Each point is reached from the start by the listed moves, each made 0, 1 or 2 times, or once backwards (-1), plus a little noise. Is the number of moves made odd or even? Then give how often each move was made.

Moves:
(1): [-26  24]
(2): [ -2 -31]
Start: [-7 -3]
Points:
[-63  15] => odd (2, 1)
[-59  47] => even (2, 0)
[-57  78] => odd (2, -1)
[-38 -40] => odd (1, 2)

Moves:
(1): [-14  -9 -24 -17  12]
(2): [-30 -18   8  25   2]
(3): [-12  28 -13  12   0]
(4): [ 21 -11 -20  22   8]
Start: [ 17   7  -9   0 -20]
Points:
[ -3  43 -23  87 -21] => odd (-1, 1, 2, 1)
[-48 -10  50  43 -35] => even (-1, 2, 0, -1)
[-95  10 -67  41  10] => even (2, 2, 2, 0)

Moves:
(1): [ -6  11   1 -10  18   4   5  -5   1]
(2): [  6 -12   8  10  18 -18  -8   7 -10]
(3): [ -5   0 -13 -10   6  20  13  20   7]
(4): [13  2  7  5 11 -9 25 11  7]
(5): [ 25 -13 -20 -17  14  -7 -19 -35  11]
(6): [ -2  -3  16  -3  24  -6 -29   1  11]
(7): [ 16   0   1   2   8  24  -6 -21  -8]
(8): [ -5   9 -27  14  -4  -1   0   8   0]
(9): [ -2   0  -7  14  -4  14   7 -18  18]
Start: [ 0 -5 -8  6 -4 -7  4 -8 -7]
Points:
[-40  40  20  12   2 -53  19  55  -7] => odd (1, -1, -1, 1, -1, 1, -1, 1, -1)
[ 46 -12 -90 -45  47  54 -35 -56  42] => even (0, -1, 2, 0, 2, 1, 1, 1, 0)
[ 61 -57 -57  -2  89 -69   1  34  43] => even (-1, 2, 2, 2, 2, 1, -1, 1, 0)
[ 50 -12 -86  -8  11 -23 -85 -95 -25] => even (0, 0, -1, -1, 2, 0, 1, 2, -1)
[ 31 -26  79  52  71 -23  30  15  -1] => odd (0, 2, 0, 2, -1, 1, 1, -1, 1)

Moves:
(1): [-15   3   4   2  11   1   6  12  -7  -5   4   8]
(2): [11  0  3 14 17 -7 11  0 -3  2  4  3]
(3): [ -2  16  -2  17  -6 -23  30   6   4 -15  11  22]
(4): [  0  -8   5  -6  14  -2  -2  10 -18   1 -24 -13]
(5): [ -5  26 -12  -5  -3  -1  -9 -17  -9  10  13  -8]
(6): [  1  -9   6  -2  -9   7   4   0 -10 -10   3  10]
(7): [  9  -1   8 -21 -20  11 -18  13  -2   7  11  15]
(8): [-16   3   2   8  14  -5  26 -16   0   8  -2  11]
(9): [ 13  13   0 -13   2  24  15   6   3 -17   2  19]
(10): [ -1  -2  -3   8 -18   9 -19   4  -2   7  -4   3]
(11): [ 19  -4 -11  -9  -3   2  10   4  11   4  12 -25]
(12): [-17  16  19  18  -8  -3  23 -17   2   5   0  11]
Start: [ -4   9  10  -1 -15   4  -8  -7   6  12  11   4]
Points:
[ 46  -4  17 -66  26  65  -1  69 -51 -31 -13  39] => odd (1, 1, 0, 2, 0, 1, 1, 0, 2, 0, 0, -1)
[-46  43  -9  19 -17 -34 -44 -46  20  19  19 -26] => odd (0, -1, 0, -1, 1, -1, -1, -1, -1, -1, -1, 0)
[ 10  91 -24  35   9  -7  67 -12  16 -56  51  95] => even (0, 1, 2, -1, 1, 0, -1, 0, 2, 0, -1, -1)

Moves:
(1): [ 0 -9  1 -2  1  5 -6 -7 -3 17  5 -9  6  8  3  5 -8 -7  5  3]
(2): [-1  5  2  0 -4  1  3  5 -2 -9 -7  5 13 13  5  2  5  8  7  3]
(3): [  0  -2  -7   0   5   4   1  -4   4  -3  -5   0 -10  11   3  -2  -6   6
  11  -2]
(4): [ -7  11  -1   6   6  -4  -3   2  -2   0   8  -3   1   6  -6   1  -9   0
 -11  -1]
(5): [  6  -6   5   5  -1   9  -4   8  -5  -2   8   2  -5   1 -10  14   2  13
  -1  -5]
(6): [ -7  -1   6   5  -6   7   5  -3  -2   3 -12  -6 -14   5   3   3  15 -10
  -4 -13]
(7): [13  4 -7  5  1 20 -6  1 12 -1  3  3  7 -7  8 -4  5 -8 -3  0]
(8): [ -1   6   6  -2  -8  -2   1   0  14  -7   0   9 -10   4 -13   2  -6 -14
  -6   8]
(9): [-11  -7   9   0  -9  10  -7  13  20   2 -11 -15  20  -7 -14  -4   2   2
   2   4]
(10): [11 10  6  7  3 -2 -1 -9  8  5  4 -3  9  0 12  4  1  9 -3 -9]
(11): [  9   0   3   3   0  -4  -6 -10   0 -14   4 -10   3  -2   0 -10   8   0
   0  -2]
(12): [ -4 -10 -20   4 -10  -8  -7   0   1  -9  -7  -2   5  10   0  10  -6  -7
  -4 -10]
(13): [  4   6  -3   9   0  -9   5  -1  -5  -4  -1  -3   4 -10  -4  11   1 -10
   9   3]
(14): [ -8   6  -1   7   8 -12  -3   5   1  14  -3   6   7   2  -5  -7  15   5
  -6 -16]
(15): [ 7  0 -2 -2 -4  1  2  4  5  0  7 -9 -4  6 -6 -3  2  1  2 -4]
(16): [ 11  -6 -11  20  -3   2  13   7   7  -1  -1  -4   3   3   2  11   8   0
  -9   6]
(17): [ 16  -1  11  -2   8  -1   0   5   1   4 -17   2   1   8   3   0  -7  -6
 -14   2]
(18): [-7  3  3 12 -2  3 -1 15  5  4  8  3 -2 -3 12 -3 -3 -1  5  2]
Start: [ -5  -2  -5  11   8   2  -8  -4  -9   5  10  -3 -12   2  -3   6  13  -3
   6  -8]
Points:
[ -8  16  54  16  29   1 -47  77  18  19   7 -28  46  40 -44  -9  -4  88
 -28 -43] => even (-1, 1, 0, 2, 2, -1, -1, -1, 2, 1, 0, 0, -1, 1, 2, -1, 2, 1)
[-19  30 -20  84  31  -4 -34  18  18   5  62  -8  34  65  19 -11  25  74
  18 -38] => odd (1, 2, 2, 2, 1, -1, 0, 0, 0, 1, 2, 0, -1, 2, 0, 1, -1, 2)
[ 40  31  30  36  -8  34   0   7  59 -14  51  -2   3  49  37  -1 -17  24
  25  36] => odd (1, 2, 1, 0, 0, -1, 0, 2, 0, 2, 1, -1, -1, -1, 1, 1, 0, 2)
[  6  -3  13  -9  19 -61 -21  11  19  27 -60   7  52  14 -18 -23  30  16
 -51 -37] => odd (-1, 0, -1, -1, -1, -1, -1, 0, 1, 1, 0, 1, -1, 2, 0, 0, 2, -1)
[-11  20  27  36  10  68 -47 -31  45  70  38 -60  56 -40 -12  13  25 -20
 -25 -18] => odd (2, -1, -1, 2, 0, 1, 2, 0, 2, 2, 0, -1, 0, 0, -1, 0, -1, -1)
[  6   0  27  33 -18 -15 -27  41  51 -10 -46 -59  34   8 -22 -43  57 -33
 -39 -43] => odd (-1, 0, -1, 0, -1, 1, 0, 0, 2, 0, 2, 1, 0, 1, 2, 0, 2, 1)
[ 70   0  27  47  -1  -2  22 -52  -3 -39  -8 -20 -91  21  21  30  41  -6
 -23 -42] => odd (-1, -1, 1, -1, 1, 2, -1, 1, -1, 2, 2, 0, 0, -1, 0, 1, 1, 0)
[ 22  12 -32  23  -8  17 -12 -52 -10 -32  17 -39 -80  50  -2  24  -4 -72
  35 -38] => odd (1, 0, 2, 1, 0, 2, 1, 1, -1, 0, 1, 1, 2, -1, 2, -1, 0, 0)
[-46  26 -24  29 -11  -3 -23  53 -27 -12  30  75 -13  18 -26  25  50  13
  10 -45] => odd (-1, 2, -1, 0, 2, 0, 1, 1, -1, -1, -1, 1, 0, 2, 0, -1, -1, 1)
[-24 -29  27  22 -51  -9 -39  51  46 -29 -32 -23  -4  37 -95  21  41  -7
 -56 -52] => odd (-1, 0, -1, 0, 2, 1, -1, 2, 2, 0, 1, 2, -1, 1, 1, 0, 1, 0)

Moves:
(1): [-2 -8  7  3 -7  0  1 -3  1 -1  7  4  6 -2  3 -9 -3  0 -1 -2 -2 -2 -2 -6
 -2]
(2): [  1  -7   4   6  -5   4   1   0  -4   6   1  -8   6  -2   1   4   8  -4
 -11  -5   0  15   1   0   3]
(3): [  0   6  -5  -3  -5  -1  -7  -7  -3 -16   0  -3  -4   8   0  -2  13  -5
   4   1  11  -1   1   7   9]
(4): [  9  -2 -11  -3  -4  -3  -1  18  -4   3  -9  -5 -11  -3  -6  -5   4 -13
   9  -3   7 -13  -1   3 -11]
(5): [  0  -6  -2  -9   4   3   1  -9   1  -1  -4   5   9   1  -1   9 -12  10
   3  -3   0   7  11   3  -4]
(6): [-10   5   2  -4  -2   3  -2  -4 -13   8  10   0  -4  -9   1  10  -3 -10
   7  -5  -9  -4   5   0 -10]
(7): [ 13   3   8   8  11  -5 -13   3  -5   5  -1   2   6  -4   6   1  16 -11
   9 -16   0   7  -4  -7  10]
(8): [ 9 14 -9  8 -3 -3 -1 -3 -2 -3 -7 -3  0 -5  5 -7  2  2 14 -2 -4 -2  4  2
  8]
(9): [ -6  -3   2   1  -9   7 -12  -5  -5   4  -2   2 -11  12  -4   3  -8   4
   2   2   0  -4   4  15  -2]
(10): [10 -4  6 -1 -6 -5 -4  6  4  8 -2  0  6 -8 -1  3  2  0 -4  4 -3 -7  3 -3
  9]
(11): [ 10  -5 -10   7   4 -10 -18   1  -1  -6  -9  -1  -8  -4   3   2   7   2
 -10  -8  -3  -3   3  11  -3]
(12): [-7  5  3  2 -4  3  1  5  2  2 -5 -1 -7  0 12  3 -5 -2  5  1  0 -1  7 -1
 -3]
(13): [ 0 -3 -4  7 -9 -4  4 -3  5  0  1  2 -1 10 -4 -3  6  5 13 -1 -4  0 -7  8
 -1]
(14): [ 2  7 -4  4  1  5 -4 -6  2 -4  7  5  6  2  2  3  1 -9  0  4  5  2 -4  3
  3]
(15): [  8   5  -4  -3  -3   0  -6  -1   2   1   3  -2  -3   4   0  -6   0  13
  -2   5 -12   2  -2  -8 -17]
(16): [ -4   4  -2   9   6  -5   0   1 -13  -5   6  -7   1  10   2   9  -2   3
  -1  -6   0  -3   3   6   3]
(17): [ 11  -8   8   1  14   7   7  11 -16   3  -8  -5   9  -8   7  -1  11 -18
   2   4   5 -11   7  -6   3]
(18): [ -2  -1   5  -2   3   6   2   8   1  -4   5   2   5 -11  -4   0   7   3
   3   7   0  -1   0   2   0]
(19): [  6  -4   2  -5   0  -4  -8  -2   4  -2   5   5 -14  -3   7   5  -1   5
   4   3  -4   8   0   3   9]
(20): [ 7 -1  2  1 -9 -8 -2  0 -2 -4 -4  2 -5 -4 -2 -4  4  3 -7  9 -3  4  1 -9
  2]
(21): [ -1  -1   7   0  -1   5   1   0  -4   0 -10  -8  -5   1   2   3  -3   6
   2   2   1   2  -5  -3  -9]
(22): [ -5   7   1  -5 -12   2  10   3   4   1   2   9 -12   5   3  -2  -4  13
  -9  -7  -8  -2  -1  14  -9]
(23): [  4  -4   7  -4  -2   3   1   2   4 -10  -9   0  11  13   0   0   0 -13
  -1   4  -8   6   4  -4   1]
(24): [ -2  -6  10   5  -2  -4   5  -5   6   3   1 -11   0   4  -5   1  -3  -4
  -4   7   0   3   4   8 -12]
Start: [ -4   6   4  -1   2   8   6   1   0  -1  -5  -1   2  -6   7   3  -7  -7
  -4  -6   8   0   2 -16   3]
Points:
[ 57 -23  26 -18  26  26   1  66   9  -7 -74  35  20  11  25  32  13 -50
  58 -20  20  -3  -5  -5  12] => odd (-1, -1, -1, 2, 2, -1, 2, -1, 0, 1, 0, 1, 2, 2, -1, 0, 1, 1, 1, 0, 2, 1, 2, -1)
[-43 -51  95   6   2  22  73  -5 -36  16  18 -37  51 -35  -9  32 -46  18
 -21  33 -13  -6  31 -24 -23] => even (2, 0, -1, -1, 1, 1, -1, 0, 0, 1, -1, -1, 0, -1, -1, 2, 1, 2, 0, 1, 2, 0, 0, 2)
[ 35  12  57  44 -12  32  53  64 -13  17 -36 -29  73  16  44  -6  25 -25
  29 -43 -33  14  35  -5 -10] => odd (1, 2, -1, 1, 1, -1, 2, 2, 0, 1, -1, 2, 1, 0, 1, 2, 1, 2, -1, -1, 0, 2, 2, 1)
[ 41  17  10  17 -51 -38 -18  34 -29  53 -59 -16 -54 -11   0  29 -12  19
  43 -41 -60 -40  45  34 -91] => even (-1, -1, -1, 2, 2, 2, 2, 1, 1, 2, 1, 1, 2, -1, 1, 1, 0, 0, -1, 2, 1, 2, 0, 2)
[ 37 -27  55  22 -39  -4  46  53 -39   4 -13 -23  -1 -34  51   7  34 -36
  47 -24   2  -4  70  31  31] => odd (2, 2, 1, 2, 2, 0, 1, 2, 0, 1, -1, 2, 1, -1, -1, 2, 2, 2, 2, 1, -1, 2, 0, 2)
[ 93  -7  11  54  25   6 -56  83 -75  40 -58 -40 -26 -76  86  18  61 -50
  64 -68 -27 -19  22 -21  -2] => even (1, 2, -1, 2, 0, 1, 2, 2, 0, 1, 2, 2, 1, 0, 1, 1, 2, 1, 2, -1, 2, 0, 0, -1)
[ 45  25 -18  47 -47 -10 -72 -10 -14  17   9  21 -34   0   5   1   8  48
   3 -34 -32  26  -7  18 -32] => odd (1, 1, -1, 1, 1, 0, 2, 1, 2, 0, 1, 0, 1, 2, 2, 1, -1, 1, 0, 2, 0, 1, -1, 0)
[ 11  39 -28   2 -37 -22 -48 -46  29 -43  12  30 -52  70  37  -6 -19  48
  49 -40  -1  11   9  47  35] => even (1, -1, 2, 0, 1, -1, 1, 1, 1, 0, 0, 1, 1, 0, 1, 1, -1, -1, 2, -1, -1, 1, 0, 0)
[-39  24  22 -37 -48  34 -29 -29   3 -23 -31  21 -15 -25  13  54 -43  -4
  24  55   2   2  38 -26  21] => odd (-1, -1, 1, -1, 1, 2, -1, 0, 1, 2, 0, 2, 0, 1, -1, -1, -1, 1, 0, 2, 2, -1, 1, -1)

Moves:
(1): [ 4 -6  7 -1  1 -3  2 -5 -4 -4 -5  0 -2  5 -5  0  1 -1  2  3 -7  3 -2 -5
 -1  1 -4]
(2): [ -5   0  -7   7   9  -3   0   1  -3   2   4   2   6  -5   3   8  -6   3
   6  -6 -10   5  -4   6   6  -1 -13]
(3): [-10   5   4   3  -1   2  -6  -6  -8 -10   2   9  -3   4  -3   2  -1  -4
   5   2   5   0   8  -4  -2   1   5]
(4): [ 0  7 -2  2 -3 -3  2 -5  1  9 -5  2 -2  1  2 -3  0  0  4 -3  9  6  4  0
 -1  2  2]
(5): [  2  -4  -7  -3   0   1   4   2 -10  -4  -3 -10  -5   6   9   3  -2  -1
  -1  -2  -3  -4  -5   5   1  -2   0]
(6): [  3  -2  -1  -8  -2 -12  -9   3 -11   6  -5   2   0  -9   7   1   4   3
   2  -4   1   4   9  -3  -3  -7   5]
(7): [11  6 -1  9 -7  4  4  0 -6 -2  6 -1  3  4 -3 12  1 -3  5  8  2  4 -7 -3
  5 -1  7]
(8): [  2  -5   3   7  11   5  -4  -1   1   3  -2  -2 -14  11  -6  13  -1   2
  -1   2  -2   0   3   1   2   1   9]
(9): [ -1   6  -2  -2   1  -3  -7   1   0   0   1   3   1  -2   3  -7   0   4
 -10   1   1   6   3  -2   1   2  -3]
(10): [  1  -4   2  -1   1 -10  -3  -4   6  -3  13   3  -4  -5  -8  -6 -11  -3
   2  -5   2   3   2  10  -2  10   1]
(11): [  1   8   5  -8   5  -1   0  11 -10   0 -14   4  -3  -7   1  -1  -6  -4
  -8  -1   1   7   1  10  -3  -2  -1]
(12): [ -3  -1   2   0  -7   0  -4   3  -1   4  -2   2   5   0  -7   6 -13  -2
   0   2   2  -2  -3  -4  -1   7   0]
(13): [ -1   6  15  -7   0  -1  -6   0   7  -7   2 -12   3   4  -6  -4  -2  -2
   8  -6  -2   4  -8   0   7  10 -10]
(14): [-7  7  0  9  2 -6  7 -3 12  4  4 -2  1  7 -2 -3  6 -5  1  5 -8 -2  2 -2
  3  0  3]
(15): [ 0  0  6 -5 -6 -2  0  0 10 -1  1  6 -4  9 -3  6 -4 -6  1  3  1  1 -2 -1
  3 -2 -3]
(16): [  3   8  -1  -5  -4   2  -7  -2   1   2  12   0  -4 -18  -6   2  -3  -7
  14  10  -2   2  -9  -3   1  18 -11]
(17): [ -1  -6   1 -11  -4  -1   1  -3 -15   9  -6   0   4   6   3  -8   8  13
 -13  -8  -3   4  -1   6 -18   1   8]
(18): [ 1 -5  0  4 -2  7  2 -8  2  6 -1 -1  3  5  6  5 -7  0 -1  8 -4 -1 10  4
  0 -6  0]
(19): [  3   3   0  -2   5  -3  -1  -1   6  -3   6  -3   5  -8   3  -2   7  -7
  -2  -8  -7   1  -7  -6 -10  11  -4]
(20): [ -5   1   6  11   1  -3  -1  -3   4 -12   5  -9   1  -9  -5   1   1   3
  13  11   2   6 -13  -1  -3   4  -4]
(21): [ 0  1  4 -6  6 -5  7 -1  8 -5 -2  6  6 -2  3  4  4  1  1  4 -1  0  0 -1
  4 11  4]
(22): [ 0  2 -3  4 -3  3  6  4  2 -3 -2  6  0  2  8  3 -3  5  3 -2 -8 -6  6  0
 -5 -2 -2]
(23): [-4 -3 -1 -2 -4  3  3 -2  2 -5 -1 -4 -4 -2 -3 -2  1 -1 -4 -3 -3  3  0  1
  2  1  3]
(24): [  0  -2   6 -10   2   6   5   7  10  -7   9  -4  -1   0 -12  -9  -3   1
  10   6   2  14 -10 -12  -3   4  -1]
Start: [-12  -8  17  -5 -19   1   5   1  -2  -8  -3   0  -7   5  10  15  -2  19
  18 -12   6  10   4  -4  -1   1  -1]
Points:
[ 19   3  -2   3 -37 -44  12   8 -66  -5  -6 -19  -7 -18  40  47 -11  24
  55 -37  16  48 -50  49 -13 -19 -29] => odd (0, 2, -1, 2, 2, 1, 2, -1, -1, 1, 1, -1, 0, -1, 2, 0, 1, -1, 0, 2, -1, 0, -1, -1)
[  9 -13  51 -44 -31  -6 -15 -40 -25 -32  61 -28 -63  24 -58  11  31  -8
  53 -17   0  47 -25 -27 -23  80  60] => even (1, -1, 2, 0, 1, 1, 2, 2, -1, 2, -1, -1, 1, 1, 0, 2, 2, -1, 1, -1, 0, -1, 2, 1)
[ -7 -37  53 -47  -4  -9 -27   0 -62 -51 -16  12 -21 -11 -18  12 -25  20
 -17   0  -3  95  11 -24 -60   1  40] => odd (2, 0, 2, -1, 0, 2, 1, 1, 2, 1, 2, 1, -1, -1, 0, -1, 1, 2, 2, 1, 0, -1, 2, 2)
[ 16   8 -27   9 -33  27 -10  39 -91 -17 -35  23 -27  24  53  71 -12  19
 -31 -25 -10 -14  11  -4 -18 -23  19] => odd (0, 0, 1, -1, 2, 0, 2, 1, 2, -1, 1, 1, -1, -1, 0, 0, 0, -1, 1, -1, -1, 2, 0, -1)
[-37  30  57 -42 -10  -6 -18 -24  25  -2 -15  30 -28 -41 -15  15 -53  -3
  32   9  11  54  30  16   6  82 -11] => even (0, 0, 1, 2, -1, 0, -1, 1, 1, 1, 2, 1, 1, 0, 0, 2, 0, 2, 0, 0, 2, 0, 2, 0)

Moves:
(1): [ 5  4 -2 -7 12 22 -3  2  3 -9 -5  6  3 -2 13  4  8  6 10 -6 13  4 -5  3
  5]
(2): [-1  4 -3  0 -6  4 12  9 -5 -9  3 -8 -6 -6 -4 -5 -7  0  3 -3  7 15 -1 -6
 -4]
(3): [  5   0   1  -8   6 -10   5  -8  -3  -5   1  -2   8   0   9  10   3   9
   1  -9   9  -1  -1  -6  10]
(4): [ -6  -1   0  -6   3   1  -3  -5  -7  -2   0  -3  -1  -1   5   3  -6 -10
  -5   2 -11  -9   8   0   4]
(5): [  8   2  -3  -5   5  10  14   1  -2   6   0  -9   4  -3  -1  11  -3  10
   2  -6   4  -9  -3  -4 -18]
(6): [  0  16  11   5   2   3  -1 -15   5  -4  12  -7 -16   0 -17   5  -5  -7
 -14  -2 -12   7   3   0   3]
(7): [ -6   8   0  -5  -2   7   5  -2   6   7  -2   5   9   2  10   4  10   9
 -12   7   2   3   1   7  -2]
(8): [-6  0 -1  5 -2  0 -5  8 -3 -4 -1  4 -9  0 -3  4 -3  2  5 -7 -4  5 10 -4
  4]
(9): [  3   2   0   5  -8   1   1  -6  -7  -3  -1  -4   5   0 -17  -6  -6   2
   2  -6   4   0   2  -2   0]
(10): [ -3   4  -2   3   4 -13  -4   4   3  -6   0 -10   3  -2  -9   9  -7   1
   1   8   1  10   0   7   4]
(11): [  2  12  -2  -9  -8  -1  -8   2   2   3   4  -3   0   2   1  14  19  -1
  -2   2 -10  -8  -9   6   3]
(12): [ -4   5  -5   2   5  -7   1  24 -14   0   4  -7 -14  -2 -14   4   0  -2
 -13  -5   2   9   9  12  -5]
(13): [-18   1 -11  13 -10   4   1 -17   6  -2  14  17  -9   3   6  -2  10   2
   2   7  -1  -3  -4   3   0]
(14): [ 15  -9 -13  -1  13   1  12  14  -2   1   7 -11   3   1  -1   4   0   6
  -8  -1   4   8   5  -2   3]
(15): [  1  -1   3 -11   1  -6  -4   5 -11  -2  -4   5   7   5  -7  -7  11  -8
   8   8   1   5  -1  -1  -1]
(16): [ 9  9  2 -2  5 -3  4  1 -4  8  4  0  8  3 -7  3 -5 -4  3  2 -1 -7 -8 -3
  3]
(17): [-14 -10   6  -4  -1  -2  17  -7  -5   4   3 -13  -3  16   1  -8  11  -9
   4   9   0   6  -4  -5   8]
(18): [  1  -3   4   4 -16   6  -5   2   0 -15  -4   4   2  20 -11 -11  -6 -16
   1   0  -7  -6  -5 -10  -5]
(19): [ 3  4 -2 -3  4  2 -5 -3 -7  3 -2 -4  0  0 -2  7  0 -6 -3  0  4  3 -5 -1
 -5]
(20): [  4   5  -1   8   6 -13 -13  13   4   1 -17  -6  -7  -4 -11  -4  -3   5
  -4  13   1  -3  15  -2  10]
(21): [ -2   2 -11  -2   7  -7  10  -2  12   2   1  -9   2   1   0   1   4   1
   3 -11  -2   3   8 -13   6]
(22): [  0  13   3   1  -4   3  -4 -11  -2  -5   5 -14   2   4   4  -4  -1   3
  -7   3  -6  -1   4   4  -7]
(23): [-8 -7  1  0 -2 -9 -1 -1 -1 -3  9 -7  9 -3 -7 -2 -9  1  1  6 20  1 -2 -5
 -2]
(24): [-7  1  1  9  0  5  5  6 -3 -6  3  1  2 -4  2  0  7 -1  2  0 -4  4  0  0
  1]
Start: [  9   1  -9   1   3   0 -10 -17  -7 -10 -13  16   5   5   1   7 -15   0
   4   1 -12 -10   4 -16  -6]
Points:
[-10   1 -46  20  81 -43  16 -18 -10 -16  46 -52  -3  -9 -14  27 -42  18
  -8   4 -22  -9  90 -57  23] => odd (0, -1, 0, 2, 1, 1, -1, 2, -1, 0, -1, 0, 1, 2, 1, 1, 0, -1, -1, 1, 2, 2, 2, 1)
[ 37  23   1 -47  20  42  31  16 -93 -72   7 -28   8  46 -25  46   7 -51
  33 -10 -10  13 -37 -69 -20] => odd (1, 2, 2, 1, 2, 1, -1, 1, -1, 0, 1, 0, 0, 1, 2, 1, 1, 2, 2, 0, -1, 0, 0, 2)
[ 20  32 -31 -15 -17 -38   8  42 -42 -36 -30 -38  63  52 -54 -12  30 -38
  12  49  19  10 -23 -65  32] => odd (0, 2, 1, 0, -1, -1, 1, -1, 1, 0, 2, 0, 0, 1, 1, 2, 1, 2, 2, 2, 1, 0, 1, 2)
[ 18  65 -11  38 -20 -28 -45 -31   1 -57 -12  16 -20  74 -95 -22  30 -30
  -6  -8 -95 -13  67 -67  68] => even (0, -1, 1, 0, -1, 2, 0, 2, 2, -1, 1, 0, 1, 1, 2, 1, 0, 2, -1, 2, 2, 1, -1, 1)
